Each row is a point. To make a cloud, some directions were put in groups of two or more. Within a group, all points are equally far from the middle, so they leave a hole (a ring in 2 directions, a hollow ball in 3). The other directions are filled evenly. Then the cloud was stretched, turned, moved and blurred a little. Count the holes, and give their numbers of directions, smallest first.
In the rows, zero is written as 128.

Cloud:
[[180 115 128]
 [113 105 172]
 [112 105 134]
 [101  95 114]
 [105 138 140]
 [125 112 179]
 [117 133 155]
 [144  82 120]
 [145 116 159]
 [108  66 150]
 [127  67 132]
 [141 114 152]
 [118  96 139]
 [144  61 136]
 [120  96 135]
 [172 122  97]
 [174  71 133]
 [161  82 118]
 [114  92 117]
 [126  89 165]]
Holes: 0

Cloud (28 x 4):
[[101  90 137 111]
 [115 162  83 126]
 [156 126  79 122]
 [137 107  97 138]
 [135 173 124 114]
 [121 169 109 143]
 [178 120  75 122]
 [145 114 160 131]
 [187 169 103 118]
 [ 80 125 170 163]
 [123 176  97 127]
 [156 113 116 102]
 [152  97  98 128]
 [167  98 100 144]
 [121 121 100 145]
 [180 101 125 172]
 [186 116 114 177]
 [164 125 139 119]
 [118  94 106 108]
 [100 100  82 167]
 [ 84 118 126  91]
 [184 173 115 112]
 [ 81 111 126 103]
 [160 159 150 176]
 [141 140 119 109]
 [173 139  98 126]
 [132 116  95 164]
 [ 96  98 131 164]]
Holes: 0

Cloud, 47 rows:
[[159  99 108 182 146  95]
 [ 89 107 110 126  93  94]
 [162 149 165 146 115  62]
 [119 172  93 161 131 138]
 [ 86 110  69 124 133 130]
 [120  88 110 125 176 117]
 [146 139 121 168 135 156]
 [161 129 174 159 147 119]
 [139  88 162 121 102 110]
 [146  91  97 155 150 141]
 [150 155 154 153  82 115]
 [163 154 108 122 114 133]
 [ 97 131 128 106 171 137]
 [121 120 197  96 143 111]
 [158 105 138 181 150 112]
 [108  67 114 141 110 117]
 [177 100 101 146 138  71]
 [145 130 107 127 141 155]
 [ 81 171 155 120 119 130]
 [ 96 150 133 141  75 100]
 [164 167  98 134 153  63]
 [ 90 150  90 106 121 101]
 [160 146 130  96 123 118]
 [111 136 103  88 125 111]
 [ 96 171 104 112 121  92]
 [ 72 165 131 129 129 150]
 [109  79 114 131 168 104]
 [141 139 169 156 130  56]
 [163 112 142 162 174 117]
 [150 136  63 168 127 117]
 [169 183 140 121 159  84]
 [152 123 107  89 158  83]
 [123 104 140 106  88 109]
 [ 94 123 128 162 179  91]
 [102  71 100 140 135 116]
 [166 139 130 113 180 116]
 [108 108 175 118 121 154]
 [159 142 112 112 148 129]
 [114 130 101 186 151 116]
 [ 84  91 136 141 134 164]
 [ 80 118  70 133 137 115]
 [147 150 129 151  98  67]
 [145 111  66 135 120 141]
 [ 92 107 114 136 116  77]
 [162 132 176 150 108 122]
 [158 113 175 149 137 133]
 [ 70  96 141 157 110 133]]
Holes: 2 (2, 3)
